Each row of a before or after table is a point. One or more steps were done to the points. Then noise was added and the rows were shuffled. The steps act on columns, c1 being the first. What was done? A step turns or swaps two columns, mirrors them in a line or flattens them onto one, adds a multiple of one to another, or multiplies or shifts one. Angles are multiples of 10 degrees, from the lower column toward the higher: turns from -170 to 170, lines from 10 to 170 but not 90. Use the fewest steps. Two steps may share a column if one is a turn and the other turns, adds or multiplies; they go together, in the order done. Otherwise the lowest column goes first.

Before (9 x 3):
[[-16  35 -11]
 [-48  29  18]
 [-17  -6 -55]
 [ 14 -27  44]
 [-50  -2 -27]
 [ 23 -38  43]
 [-20   3  23]
 [ 21 -45  -4]
 [ 16 -14   2]]
After (9 x 3):
[[-17  35 -22]
 [ 27  26  -8]
 [ 12  60  16]
 [ -4  -3 -55]
 [-24 -10  43]
 [-34 -26  42]
 [-10 -18   1]
 [-37 -34  -2]
 [ -6  29  25]]
Steps: add -0.3 times c3 to c1; turn c1 and c2 by -70 degrees

Before (14 x 6):
[[ 39 -47  26 -12 -29   8]
 [  6 -30   1  -5  -8  27]
 [-42  23 -27  54  31  29]
 [  6  26  18   7  -2  -9]
 [ -4 -25   5   8 -13  24]
 [  2 -32  11 -22 -20  14]
 [-11  60   1   8  19  13]
 [  1 -19  32   0 -12  -2]
 [  0   0  21 -28  22 -14]
 [ -4 -29   0  23 -19 -12]
 [ -2 -36  39  -6  -4  27]
 [  2  39  13   6  20   7]
 [-20  10 -15 -45  18 -27]
 [ 13  -7   0  -4  26 -11]]
After (14 x 6):
[[  5 -29 -18 -21 -32 -17]
 [ -6 -20   8 -31  12  16]
 [  1 -53 -13  -3 -27 -29]
 [ -1  13  39   9  30  -7]
 [ 38 -48 -25  -6 -52  -6]
 [-20  14   1 -42  30  24]
 [ 12  -3 -10  -2  23   9]
 [ -3 -17 -25  20 -28  10]
 [  2 -38   2   2 -29   5]
 [-43  37   6  59  49 -27]
 [ -1 -16 -22  11 -20 -23]
 [-13  28  52   5  37 -14]
 [  7 -12 -31  -4 -13 -25]
 [  5  -3  31   4  -2   7]]
Steps: turn c2 and c3 by 60 degrees; add 0.5 times c2 to c5; multiply c6 by -1

Before (12 x 11):
[[ 18   0 -23  32   8  -7  -8   7  26   4   4]
 [-30 -36   5   5 -11  21   8   4  16 -23  22]
 [-30 -23   6 -18  13   2 -26  -3   6 -21  13]
 [ 15 -17  -6 -13  11 -10 -10 -23 -27   4  12]
 [ -5  -3 -23 -12 -10 -12 -15  16   5   6  20]
 [-22   0  -3  37 -14  -4  13  23 -25  17  13]
 [ 32 -27 -31  -6   4   4 -32  12  11 -24  -5]
 [  1  11  11 -21 -29  -6  -7   4   0   8   7]
 [  7   6 -41  12  -3  13 -17  11   6 -10   6]
 [-17 -21 -19   3  -6  10 -11  15  -2  23 -11]
 [  9 -20  24   1  10  18  -6  11  10   0  38]
 [ -2  -9 -16 -29   1  -3   8   3  -3 -13 -18]]
After (12 x 11):
[[ 51   6  38   5  -9  21 -31  12  10  -7 -16]
 [ 25  43 -13  -3 -13  -6  -5  12   9  18 -18]
 [ 57   3  13 -33   4   1 -10   6  26 -20   6]
 [ -6  33  12  -2  14  12   7   6  16  20 -31]
 [-60  12 -13 -32  32  -3  14  21 -26 -16   4]
 [  2  18   9  14   8   2 -14  18   4 -22   8]
 [  1   4 -12  30  27  -8  -7   4  -2   3  11]
 [ -7 -13  20  25 -13  14   8   4  -2  -6  -6]
 [-21  18  13  12 -24  14 -28  -1   4  19 -13]
 [-18  -4  -4  -1   9  15 -11  15  -3 -31 -22]
 [ 15   3  34 -10  10 -13 -17  11   6 -23  -8]
 [-27  16   1   8 -18  15 -11 -22 -27  -4   5]]
Steps: add 1.5 times c9 to c1; turn c2 and c11 by -110 degrees; turn c6 and c11 by -120 degrees; turn c3 and c10 by 130 degrees; turn c4 and c5 by 160 degrees; multiply c5 by 1.3

Before (12 x 14):
[[ -6   1 -25  22 -21 -13  -7 -16  27  12 -16  15 -14 -27]
 [ -2  27 -37 -18   1  12  24 -35   1   5 -30   7 -13 -10]
 [ 29   5  -8  -9 -13  18  15  -2   1   9  -6 -36  -4 -15]
 [-18   2  34 -14  11 -42  27  -1  -8 -19  23 -21   5  14]
 [  4  20  -9  -7  34   1 -30  40 -20  -9  30 -13  24  -6]
 [-38 -10  24 -51 -12 -37  -4  -5   0  -9  27  10  14 -28]
 [ 35 -16 -16  16   9  11  -3  33 -48 -32  13  -7  14  19]
 [-27 -15 -47  23  -9   1 -60 -47  34 -32  23 -10  14 -20]
 [ 28   6   3  25 -40  28  33  -1  -6 -28  21  -6 -32   8]
 [ 10 -22  19   6  13 -12 -15  -8   9 -27   4  30 -22 -20]
 [ 17 -39  -4   2  -4  15  27  13   6   0  41  -9 -28  14]
 [ -1 -17  33   0 -37  10 -16 -32  30  41  38  20  18 -24]]
After (12 x 14):
[[ 21  24  -6  -5 -16 -26 -26  23   1  -9 -16  29  26   9]
 [-30 -12 -48 -21   3   7 -48 -39  29 -32 -10  20  14 -24]
 [ -1 -24  19 -16   4 -21 -12   3  13 -30  34   6 -19  -8]
 [ 13   9  -8 -10  -7  17  10  14  -2   9 -38  -6  -3  11]
 [-17 -18  31 -24  12  39 -10 -22  14  39  20  38  17   4]
 [-16  31 -39 -12 -11   7  22 -23  -6  10   7 -30 -12  20]
 [ -3   1 -26 -20  22  14  -3  -9  15  11  16 -17 -15 -21]
 [-20 -10  24 -28  38  -7  -4 -19  -2 -11  16  20  15  51]
 [ 32 -14 -20  19 -13  -6 -11  33 -15 -30  -6  12  12 -16]
 [ -6   0  36  17  30 -31  28 -10 -12 -14 -22  22   5   9]
 [ 15 -36  -7  17  -7  14  26  18 -10  -1  -9  38 -33   4]
 [ 17   4   3   8  -4  49  32  12 -16 -28  -9  23 -30 -26]]
Steps: flatten c1 and c8 onto the line at 50 degrees; turn c4 and c14 by -90 degrees; mirror c5 and c6 in the line at 120 degrees; multiply c9 by 0.4; turn c7 and c9 by -20 degrees; swap c11 and c12

Before (10 x 20):
[[ 12  32 -17  -9  14  30 -17  26  11  -3 -42  17  12 -10  -1 -15  -9  25
    1  -9]
 [-10  -9  14  33 -26  38 -10 -35  -4 -23   4  31  10 -17   1  14  -5   7
  -18  41]
 [ -5   3 -31  14  21  24 -13  24  11   1 -11  -5   0 -27 -11 -15   0  14
    4 -14]
 [  3  29  -6  10 -21  16   3 -18   8 -18   6  -2   4 -21   3  27   6   6
   -4  11]
 [ -4  30 -32 -11  21  20 -13   3 -21  25 -14   4  11 -12 -28  -4   2  24
  -11  -3]
 [-25  -2 -11   9 -28   6  14 -34  -2 -35  12  36  22 -16  17   8  -9   8
    1  17]
 [ -4 -25  20 -14 -14 -35  19  25 -15   3 -22  34 -35  10   4   2  24 -19
  -19 -12]
 [-15  15 -18   5 -31  24 -19 -22 -10 -17   3  -9  13   0   3  -9   0   0
   10  33]
 [ 17 -27   5  -5   4 -60  31  35   1  -2 -21  27 -34  15  11  -1 -12  -9
  -36  14]
 [ 18 -50  12 -28 -31 -52  11  13   0   9 -20  36 -35  -2 -24  16  -4  -6
  -10   7]]
After (10 x 20):
[[-16  48  13 -28 -32 -17  16   0  13  12 -10  39 -36  -6  56  19 -20  -5
   -8  -9]
 [  0  23  19 -14  -7   8  18 -14  26  -6  -8  39 -37 -16  35   2  -5 -19
  -19 -17]
 [-20 -27 -34 -12  22 -38 -17 -21   2 -13  -1   4  12  17 -18  -2  22  23
  -10   8]
 [ -1   2 -32  17  26 -15 -14   8  21  -5   2  -2   2  28 -20 -16  18  17
    2  -5]
 [ -3  24   3  -1  -5  21  31   1  35  17  -7  30 -34 -19  59  -4 -61 -11
  -38  13]
 [ 17 -24  -8   9 -28   1   5   9 -18   8   2  -2   3  24 -17  27   0   7
   -7  -2]
 [ 23 -17 -17   5 -43  -6 -18 -10 -23  -6   2  -8  12   3 -26 -10  25   1
   13  11]
 [  1 -29 -21  -6  14  -7 -17   7  25  12  -7  27  14  14 -30 -16  20  24
    0   1]
 [ 26  15  14  34 -46  -3  -9  -4 -34   1  -4  30   8  19 -37  16   5   4
  -16  24]
 [ 41   4 -12  10 -33  15  15   0 -36  -8  -9  34  22  14  -8   5 -29   7
    2   0]]
Steps: turn c1 and c10 by 110 degrees; turn c2 and c14 by 170 degrees; turn c5 and c20 by 30 degrees; turn c6 and c15 by -100 degrees; add -1.5 times c7 to c17; swap c8 and c9; flatten c11 and c12 onto the line at 100 degrees

Before (8 x 32):
[[  4 -16  -9 -12 -27  12  -1 -10 -25  26 -22  -7  20  16 -46 -51  10  27
   37  26 -25  21 -12  13 -20  38  16 -25  -4  10 -26 -19]
 [ 27 -13 -39  -4  24  25  22   6  26 -32 -12  43  11  -1 -19 -14 -29 -32
   33  11  -8 -42 -40  39  -9  10  12  -3   6 -23  26 -33]
 [  6 -42  27  -1  29  17  26 -10  10  -9 -16  19 -37  22 -24 -40 -10 -34
    2 -19   4 -10  17 -11   7  22 -22  10  28   1 -16  33]
 [-36 -49 -11  19  45  -2   3 -30  10  23   6 -23  19  25  -5  12  22 -25
  -18 -15  27 -20 -14  22   3 -31  16   4 -10  13  34 -22]
 [-26 -35 -23 -23  10  25  -4   1 -30 -11  15  23 -47 -19  21 -15  27  13
   31 -41  -4   1 -42 -11  34  31 -29  45 -33 -15 -42 -31]
 [ 25  17  -9 -20  33 -23 -39 -25   9   6  -4   6 -34   6  20  15   4  33
   11  17  -1  -8  -5  30 -13 -41 -19  30   8   3 -12 -13]
 [-16  16  -2  13 -24 -25   4 -19  14  25 -25   3 -31 -26  20  22  -6 -31
   -8 -25 -10  31  36  12  14 -11  -5 -22   3   2 -34  19]
 [  0  14  38 -25 -27 -20  15  22  -6  34  17 -21  13 -30 -14  16  26 -32
  -23 -14 -45  -7  29 -22   7   9 -23   7   8 -51  35  13]]
After (8 x 32):
[[ 27 -12 -39  -4  25  25   2  36  26  38 -12  43  12   0 -19 -15 -19 -32
   39  11  -9 -42   9  39 -11  10 -35  -3   8  36   2 -32]
 [-27 -37 -23 -23  10  25   9  31 -29   7  15  25 -48 -19  22 -16  25  12
   53 -41  -4   1 -24 -11  34  30 -13  46 -33 -23  49 -31]
 [  0  14  39 -25 -27 -19 -33  52  -6 -16  18 -20  13 -31 -14  16  32 -33
  -23 -14 -45  -8 -19 -21   7   9  30   7   9  60  22  12]
 [ 25  19 -10 -20  33 -23  25   5   9 -29  -4   5 -34   5  20  14 -13  34
   11  17  -2  -8 -20  30 -13 -42  -1  30   7 -12   7 -12]
 [-17  15  -2  13 -24 -26 -18  11  14 -15 -24   2 -30 -26  21  22  -4 -30
  -33 -25 -11  31 -12  12  15 -11  10 -24   3 -27  28  18]
 [  4 -42  26  -1  29  19 -13  20  10  23 -16  19 -36  22 -23 -40   1 -33
   -9 -18   5 -12 -26 -12   7  21   8  10  27 -13  13  33]
 [-35 -48 -10  19  45  -2 -17   0  10 -16   7 -24  19  27  -6  11  23 -25
    7 -16  27 -21  26  21   3 -32   7   4  -9  18 -42 -23]
 [  4 -17 -10 -12 -27  13 -15  20 -25 -21 -23  -6  21  16 -45 -51  12  27
   12  27 -25  23   0  12 -20  38 -40 -24  -4 -26  12 -19]]
Steps: add 0.5 times c7 to c17; turn c7 and c10 by 140 degrees; shift c8 by 30; turn c19 and c27 by -120 degrees; turn c19 and c23 by 110 degrees; turn c30 and c31 by -130 degrees; multiply c31 by 1.3
